Each row of a before or after table is a point. One or more steps were done to the points. Then noise was added and the rows were shuffled. The steps act on columns, c1 being the first. Name the steps. A step turns or swaps two columns, mirrors them in a line or flattens them onto one, adds a multiple of one to another, or multiplies or shifts one. Angles are multiples of 10 degrees, from the lower column toward the higher: turns from -170 to 170, lines from 10 to 170 but not 90. Use the fewest steps. Two steps may share a column if one is a turn and the other turns, adds or multiplies; they go together, in the order done. Otherwise the lowest column goes first.

Before, 13 rows:
0.20  0.20
0.07  -0.44
0.04  0.01
-0.49  0.85
-0.16  0.96
0.32  -0.36
0.53  0.21
0.41  -0.56
0.35  -0.10
0.50  -0.09
-0.03  0.42
0.44  0.63
0.08  0.82
After (13 x 2):
0.25  -0.41
0.01  0.96
0.49  -0.17
0.24  0.14
-0.01  -0.45
0.02  0.02
0.21  0.78
0.54  0.53
0.04  0.42
-0.32  0.95
0.55  0.12
0.32  -0.16
0.31  -0.63
Steps: turn c1 and c2 by -10 degrees

Before (9 x 3):
0.32  0.05  0.17
0.36  0.78  -0.13
0.58  0.27  0.24
0.26  0.23  -0.04
-0.76  0.63  -0.23
-0.34  0.05  0.13
-0.17  -0.11  -0.12
0.72  -0.58  0.34
-0.25  0.48  1.00
After, 9 rows:
1.74  -0.28  0.21
1.07  0.00  0.79
-0.74  -1.08  0.30
-0.49  0.13  -0.08
0.97  -0.17  0.02
2.16  -0.23  -0.63
0.76  0.00  0.22
-2.26  0.14  0.67
-1.02  -0.12  0.04
Steps: multiply c1 by 3; turn c2 and c3 by 100 degrees

Before (9 x 6):
-0.83  -0.76  -0.98  -0.27  -0.26  0.56
-0.47  -0.21  0.28  0.25  0.56  -0.51
-0.19  -0.72  0.78  0.38  0.07  0.04
-0.17  -0.01  0.08  0.43  -0.28  0.19
0.09  -0.59  -0.71  0.35  0.44  0.02
-0.88  -0.99  -0.38  -0.54  -0.37  -0.23
-0.01  -0.24  -0.31  0.10  0.41  -0.01
-0.33  -0.37  0.05  0.88  0.30  0.30
-0.03  0.03  0.91  0.53  0.51  0.46
After (9 x 6):
-0.29  -0.95  -0.22  0.89  0.19  0.30
-0.50  -0.81  -0.35  0.26  0.49  -0.49
0.01  -0.85  -0.52  0.09  -0.02  -0.04
-0.88  -1.59  0.14  -0.53  -0.51  -0.23
0.08  -1.18  -0.74  0.34  -0.41  0.05
-0.18  -0.55  0.32  0.43  -0.07  0.17
0.00  -0.55  0.02  0.54  1.05  0.43
-0.80  -1.35  -0.26  -0.27  -0.98  0.53
-0.19  -1.33  0.33  0.37  0.72  0.07
Steps: shift c2 by -0.60; turn c3 and c5 by 60 degrees

Before:
0.11  0.44  -0.86  -0.11  0.42  -0.89  0.67  0.33  0.11
0.03  0.20  0.90  0.45  0.50  0.15  -0.34  -0.64  0.19
-0.13  0.80  0.64  0.14  -0.38  0.33  0.44  0.65  -0.03
0.18  -0.19  0.13  0.32  0.42  0.61  0.10  -0.28  0.42
0.40  0.01  0.88  -0.04  0.14  0.40  0.01  0.14  0.20
-0.03  0.24  -0.49  0.03  -0.52  -0.44  0.48  -0.07  0.24
-0.20  -0.21  -0.62  -0.13  -0.22  -0.93  0.61  0.53  -0.29
0.45  0.55  0.36  -0.19  -0.31  0.41  0.23  0.03  -0.53
0.54  0.17  -0.62  -0.09  -0.38  -1.04  0.56  0.44  0.32
-0.05  0.08  0.46  -0.51  0.25  0.14  0.18  -0.42  0.47
0.05  0.39  0.37  -0.15  -0.05  0.48  -0.60  0.19  0.15
After:
-0.18  -0.17  -0.63  -0.26  -0.23  -0.90  -0.10  0.51  0.60
0.18  -0.20  0.14  0.33  0.44  0.59  -0.23  -0.27  -0.30
0.59  0.14  -0.59  -0.27  -0.39  -1.02  -0.67  0.47  0.29
0.39  0.03  0.87  0.19  0.15  0.40  -0.14  0.17  -0.12
0.04  0.36  0.39  -0.09  -0.03  0.45  0.12  0.11  -0.33
-0.07  0.07  0.42  -0.42  0.22  0.15  -0.53  -0.43  -0.13
0.04  0.17  0.88  0.68  0.49  0.15  -0.02  -0.64  -0.27
-0.06  0.27  -0.55  -0.15  -0.54  -0.38  -0.60  -0.06  0.31
-0.16  0.77  0.61  0.28  -0.40  0.36  -0.54  0.65  0.72
0.12  0.42  -0.88  -0.41  0.38  -0.90  -0.68  0.36  0.60
0.46  0.53  0.34  -0.10  -0.25  0.34  0.09  0.03  0.71
Steps: add 0.5 times c2 to c7; turn c7 and c9 by 130 degrees; add 0.3 times c3 to c4

Before (14 x 12):
0.42  -0.51  0.61  0.76  -0.21  -0.18  -0.18  -0.51  -0.54  -0.41  -0.56  0.71
-0.18  -0.28  -0.17  0.52  0.16  0.47  0.11  0.16  -0.32  -0.12  -0.37  0.21
0.00  -0.51  -0.39  0.64  -0.40  0.61  -0.23  0.26  -0.07  0.37  0.64  0.47
-0.25  0.50  -0.28  0.75  -0.27  -0.25  -0.86  0.18  0.33  -0.56  0.57  -0.07
0.48  0.54  -0.41  -0.28  0.50  -0.09  -0.65  -0.46  0.04  0.22  -0.40  0.76
-0.31  -0.04  -0.30  0.50  0.11  0.08  0.25  0.85  -0.26  0.74  0.16  0.37
-0.41  0.32  0.62  -0.56  0.48  -0.07  -1.03  -0.39  0.42  0.39  -0.27  0.51
-0.63  0.14  -0.10  -0.21  0.04  0.36  0.20  0.43  -0.64  0.04  -0.08  0.67
0.69  0.50  -0.11  -0.42  -0.33  -0.13  -0.28  -0.29  0.58  0.31  0.50  0.68
-0.61  -0.16  -0.14  -0.41  0.60  -0.52  0.30  -0.11  0.05  -0.55  -0.39  -0.36
-0.36  0.43  -0.32  -0.16  -0.58  -0.24  0.18  -0.23  0.77  0.22  0.16  0.93
0.16  -0.34  0.32  -0.49  -0.05  0.25  -0.37  0.50  0.31  -0.19  -0.78  0.73
0.26  -0.51  -0.32  -0.43  -0.13  -0.35  -0.08  -0.12  -0.59  0.75  -0.65  -0.11
-0.09  0.36  0.32  0.22  -0.20  0.00  -0.06  -0.34  0.24  0.45  -0.37  -0.10
After (14 x 12):
-1.03  0.28  -0.19  -0.17  0.05  0.37  0.01  0.34  0.66  0.04  0.14  0.67
-0.15  -0.53  -0.63  -0.75  -0.11  -0.36  0.30  0.08  0.52  0.75  0.05  -0.10
-0.47  0.23  0.66  -0.20  -0.19  0.01  -0.06  -0.45  -0.25  0.46  -0.38  -0.10
-0.25  -0.15  0.64  -0.91  -0.02  0.25  0.23  0.57  -0.43  -0.19  0.03  0.73
-0.77  0.33  -0.63  0.06  -0.57  -0.25  -0.43  -0.37  -0.68  0.24  0.20  0.96
-0.59  -0.22  -0.34  -0.10  0.16  0.45  -0.01  0.23  0.32  -0.13  -0.62  0.21
-0.41  -0.38  -0.77  0.87  -0.42  0.59  0.23  0.44  -0.02  0.35  -0.26  0.46
-0.70  0.22  -0.60  0.38  0.10  0.10  -0.14  0.76  0.32  0.74  -0.33  0.39
-1.01  -0.21  -0.28  -0.54  0.63  -0.50  -0.27  -0.03  0.07  -0.56  0.18  -0.37
0.08  0.36  -0.84  -0.49  0.52  -0.09  0.61  -0.60  -0.27  0.25  0.02  0.77
0.02  -0.64  1.25  -0.13  -0.21  -0.17  0.36  -0.28  0.47  -0.42  -0.96  0.70
0.30  0.39  -0.22  0.23  -0.33  -0.13  0.07  -0.45  -0.63  0.31  0.59  0.68
-0.80  0.17  1.23  -0.49  0.48  -0.05  0.81  -0.46  -0.74  0.45  0.33  0.50
-0.65  0.50  -0.56  0.86  -0.27  -0.24  0.70  -0.01  -0.59  -0.57  -0.34  -0.10
Steps: shift c1 by -0.40; turn c2 and c8 by -20 degrees; multiply c3 by 2; turn c4 and c11 by -60 degrees; turn c7 and c9 by 160 degrees

Before:
-0.24  -0.44  -0.60  -0.95  -0.27  -0.19  -0.27  0.03  0.54  -0.24  0.13  0.85  0.05  -0.29  -0.32  0.08  -0.05  0.39
0.13  0.27  -0.55  -0.66  -0.67  -0.07  0.53  0.02  0.12  -0.36  -1.16  0.15  0.72  0.22  -0.40  0.83  0.01  0.31
-0.12  -0.48  -0.35  0.77  -0.35  0.48  0.03  0.04  0.25  0.11  -0.24  -1.38  0.71  -0.36  0.07  0.36  0.28  -0.01
0.27  0.64  -0.30  0.08  0.63  -0.21  -0.23  -0.61  -0.05  0.08  -0.62  -0.39  0.07  -0.79  -0.09  0.10  0.74  -0.60
-0.72  -0.03  0.90  -0.62  -0.65  0.09  -0.27  0.30  -0.08  0.17  -0.28  0.31  0.14  -0.35  -0.15  0.17  0.51  -0.51
-0.32  0.09  0.35  0.56  -0.29  0.30  -0.19  -0.32  0.18  0.43  0.12  -0.42  -0.22  0.79  0.19  0.38  -0.09  0.64
0.27  -0.23  -0.40  0.19  0.33  -0.33  -0.49  0.01  -0.10  -0.23  -0.84  -0.11  0.75  -0.16  0.16  -0.17  0.10  0.34
0.83  -0.26  0.32  0.12  0.53  0.18  -0.06  -0.29  -0.44  -0.24  0.32  -0.05  0.27  -0.08  -0.46  0.06  0.43  -0.49
After:
-0.75  -0.05  0.88  0.19  -0.65  0.09  0.02  0.29  -0.13  0.12  0.68  0.29  0.13  -0.32  -0.16  -0.31  0.53  -0.51
-0.34  0.10  0.32  0.01  -0.31  0.28  0.07  -0.33  0.17  0.47  -0.56  -0.44  -0.23  0.80  0.19  -0.41  -0.09  0.64
0.14  0.30  -0.54  0.99  -0.70  -0.06  -0.51  0.04  0.81  -0.35  0.81  0.13  0.70  0.23  -0.39  -0.30  0.01  0.34
-0.23  -0.44  -0.61  -0.32  -0.28  -0.17  0.49  0.06  0.23  -0.24  0.90  0.88  0.06  -0.28  -0.32  -0.20  -0.05  0.39
0.85  -0.26  0.34  -0.27  0.52  0.16  -0.33  -0.29  -0.27  -0.26  -0.17  -0.02  0.29  -0.06  -0.48  -0.09  0.46  -0.48
0.26  0.63  -0.31  0.62  0.61  -0.23  -0.01  -0.60  -0.12  0.11  0.01  -0.38  0.06  -0.80  -0.12  -0.20  0.74  -0.60
-0.14  -0.48  -0.35  0.36  -0.36  0.48  0.03  0.02  0.36  0.12  -0.72  -1.39  0.70  -0.37  0.04  -0.26  0.30  -0.01
0.29  -0.25  -0.42  0.85  0.30  -0.37  0.23  0.00  -0.45  -0.23  -0.03  -0.15  0.76  -0.14  0.15  -0.19  0.10  0.35
Steps: mirror c4 and c11 in the line at 140 degrees; turn c7 and c16 by 140 degrees; turn c7 and c9 by -50 degrees

Before:
0.42  0.25  0.07  0.70  -0.28  0.71  0.09  0.24  0.17  -0.35  -0.58  0.07  -0.86  -0.05  -0.20  -0.31  0.27  0.44  -0.37  0.59  -0.46  0.29  -0.12  0.14
0.01  -0.02  0.33  -0.10  0.61  -1.07  0.51  0.30  0.59  -0.24  -0.08  -0.42  0.23  -0.13  0.26  -0.56  -0.67  -0.70  0.59  -0.65  0.59  -0.12  -0.23  0.10
0.07  -0.27  -0.05  -0.77  0.05  -1.12  0.67  -0.03  0.38  -0.55  0.28  -0.25  0.46  0.14  0.00  -0.59  -0.75  -0.02  -0.42  -0.40  0.52  0.00  0.08  0.55
0.66  -0.48  -0.25  -0.32  0.05  -0.66  0.34  0.40  0.28  -0.50  0.65  -0.51  0.47  -0.42  0.07  -0.55  -0.29  -0.48  0.28  -0.21  0.09  0.11  0.45  -0.07
-0.28  0.04  0.23  0.71  -0.60  0.49  0.18  0.97  -0.23  0.10  -0.41  -0.58  -0.23  0.32  0.18  0.34  0.13  0.66  -0.42  0.76  -0.47  0.27  -0.07  -0.10
-0.38  0.44  -0.81  0.46  -0.04  -0.42  0.29  -0.63  -0.08  -0.24  0.43  -0.68  -0.59  -0.73  0.18  -0.52  0.09  1.14  0.72  0.00  0.54  -0.37  0.43  -0.31
0.27  0.03  -0.24  -0.54  0.25  -1.23  0.70  -0.02  0.19  -0.01  0.61  -0.04  0.30  0.26  -0.15  -0.06  0.00  -0.80  0.41  -0.18  0.32  0.18  -0.36  0.16
-0.15  0.56  0.03  0.43  -0.37  0.69  -0.14  0.57  0.20  -0.29  -0.09  -0.06  0.20  0.30  -0.02  -0.29  0.03  0.22  0.22  1.04  0.18  0.03  -0.04  0.25
0.28  -0.56  -0.32  0.02  0.35  -0.71  -0.05  0.00  0.38  -0.55  0.37  -0.27  0.05  0.01  -0.09  0.30  -0.71  -0.67  -0.07  -0.07  0.38  -0.40  -0.09  0.38
0.39  -0.20  0.00  0.51  -0.14  0.72  0.01  0.07  -0.38  -0.41  -0.53  0.16  -0.28  0.15  0.73  0.15  0.39  0.54  0.01  0.67  0.42  0.38  0.06  -0.09
0.14  -0.06  -0.51  0.21  -0.29  0.76  -0.08  0.35  -0.10  0.36  -0.60  -0.04  -0.05  0.42  0.01  -0.42  -0.39  0.23  -0.76  0.52  -0.14  0.12  -0.07  -0.62
-0.14  -0.25  0.17  -0.87  0.79  -0.72  0.47  0.51  0.54  -0.51  0.66  -0.28  -0.26  0.25  0.00  -0.30  -0.19  -0.45  0.18  -0.02  0.49  -0.17  0.13  -0.14
After (12 x 24):
-0.27  0.24  0.08  0.69  -0.29  -0.70  0.08  0.22  0.20  -0.33  -0.58  -0.34  -0.86  -0.05  -0.30  -0.30  0.27  0.42  0.21  0.59  -0.46  0.29  -0.13  0.15
-0.14  -0.07  -0.50  0.22  -0.28  -0.59  -0.10  0.34  0.47  0.36  -0.59  -0.07  -0.06  0.41  -0.40  -0.41  -0.39  0.22  0.67  0.53  -0.14  0.11  -0.08  -0.61
0.08  0.57  0.02  0.44  -0.35  -0.70  -0.14  0.55  0.19  -0.28  -0.09  0.15  0.20  0.29  0.06  -0.28  0.01  0.25  -0.27  1.03  0.17  0.04  -0.05  0.25
-0.12  0.42  -0.80  0.47  -0.05  0.41  0.29  -0.62  -0.13  -0.25  0.43  0.77  -0.59  -0.74  0.32  -0.52  0.07  1.13  -0.71  0.01  0.55  -0.38  0.41  -0.31
-0.20  -0.20  0.02  0.50  -0.12  -0.42  0.01  0.05  0.68  -0.42  -0.55  -0.38  -0.29  0.17  -0.66  0.14  0.40  0.54  -0.78  0.64  0.44  0.40  0.07  -0.09
-0.23  0.02  -0.22  -0.53  0.26  0.98  0.70  0.00  -0.81  -0.03  0.61  -0.15  0.29  0.25  0.39  -0.07  -0.01  -0.78  -0.14  -0.19  0.30  0.20  -0.35  0.15
-0.39  -0.56  -0.33  0.01  0.36  0.43  -0.03  -0.01  -0.70  -0.57  0.35  0.05  0.07  0.01  -0.23  0.32  -0.73  -0.66  -0.17  -0.07  0.38  -0.41  -0.08  0.37
-0.27  0.00  0.32  -0.10  0.62  0.63  0.54  0.29  -1.04  -0.25  -0.08  0.31  0.21  -0.12  0.19  -0.57  -0.67  -0.69  -0.68  -0.66  0.63  -0.13  -0.26  0.10
-0.20  -0.25  -0.04  -0.79  0.06  0.81  0.68  -0.02  -0.88  -0.55  0.28  0.14  0.44  0.14  -0.57  -0.58  -0.75  0.01  -0.03  -0.40  0.52  -0.01  0.09  0.52
-0.07  -0.27  0.17  -0.85  0.79  0.35  0.47  0.55  -0.86  -0.53  0.68  0.31  -0.27  0.29  -0.10  -0.32  -0.19  -0.45  -0.39  0.00  0.51  -0.17  0.16  -0.16
-0.17  0.03  0.22  0.71  -0.58  -0.33  0.16  0.99  0.43  0.08  -0.39  0.62  -0.22  0.31  -0.39  0.34  0.12  0.67  0.19  0.76  -0.46  0.27  -0.08  -0.09
-0.84  -0.50  -0.25  -0.32  0.07  0.44  0.32  0.39  -0.58  -0.49  0.69  -0.05  0.46  -0.46  -0.04  -0.55  -0.28  -0.50  -0.51  -0.20  0.10  0.11  0.43  -0.05
Steps: turn c1 and c12 by -140 degrees; turn c6 and c9 by 150 degrees; add -0.7 times c10 to c15; turn c15 and c19 by -130 degrees
